Rows are points. The last column is the point's height on a tilted bowl or saddle (a function of degree 2), plus a little noise. Count its main directions that bend up, bend down and stay straight.

Points (17 x 4):
[[-1.4  3.7  4.6 -2.9]
 [ 0.8  1.9 -1.1 -3.3]
 [-5.7 -2.4  3.3  2.5]
 [ 2.7 -0.4  0.7 -3.4]
 [-1.4  6.3 -0.8  0.2]
 [-3.1  3.3  3.1 -0.4]
 [-1.3 -6.8 -0.6 -7.2]
 [ 1.8 -5.2  0.7 -6.7]
 [-2.4 -2.9  2.4 -4.8]
 [ 4.1  4.0 -6.3  0.7]
 [ 2.4 -2.5 -7.8 -4.2]
 [-3.3 -0.2  0.6 -1.1]
 [ 4.5 -1.8  4.3 -0.4]
 [ 1.9  1.9  5.1 -3.2]
 [-1.9  4.8  6.2 -2.4]
 [-1.5  4.3  3.5 -2.1]
 [-1.1  1.6 -1.8 -2.4]]
Directions: 1 up, 0 down, 2 straight

Points (27 x 5):
[[-1.5  6.3 -1.0  1.2  2.2]
 [ 5.0 -1.8  0.7 -0.3  0.9]
 [ 1.9 -1.6 -6.5 -4.8  5.7]
 [-2.9 -0.7  2.5  1.2  0.0]
 [-2.6 -1.9 -5.7  4.4  5.2]
 [-7.8 -3.7  2.2  5.0  6.4]
 [-1.2 -2.3 -0.1  2.9  0.4]
 [ 1.2 -1.7 -2.4 -3.8  1.4]
 [ 7.0 -0.5  0.7  0.5  2.0]
 [ 7.0  0.6 -2.8 -5.7  5.7]
 [-5.1 -1.4 -3.3 -2.8  3.0]
 [ 1.9  2.7  0.4 -3.2  0.6]
 [-4.6  8.6 -0.3  7.3  8.8]
 [-0.4  1.2  2.4  3.7  0.1]
 [-2.8 -2.8  2.8 -0.7  0.8]
 [-4.1  1.0  6.4  4.0  3.8]
 [-4.4  2.0  0.2  1.0  0.6]
 [-1.6  1.7 -3.4 -2.4  1.5]
 [-3.5  3.0  3.0 -2.6  1.6]
 [-2.5  1.5 -1.1  1.5  0.0]
 [ 6.0 -1.6 -4.6 -0.1  4.0]
 [-1.6 -3.0 -2.2  5.0  2.8]
 [-3.7 -5.3  1.0  0.9  2.6]
 [ 0.5  0.9  3.7 -7.2  4.4]
 [ 0.7  7.1  0.2 -2.6  3.4]
 [-4.5 -1.0 -2.3 -3.8  2.5]
 [-1.0  6.0  0.2 -0.4  1.6]]
Directions: 4 up, 0 down, 0 straight
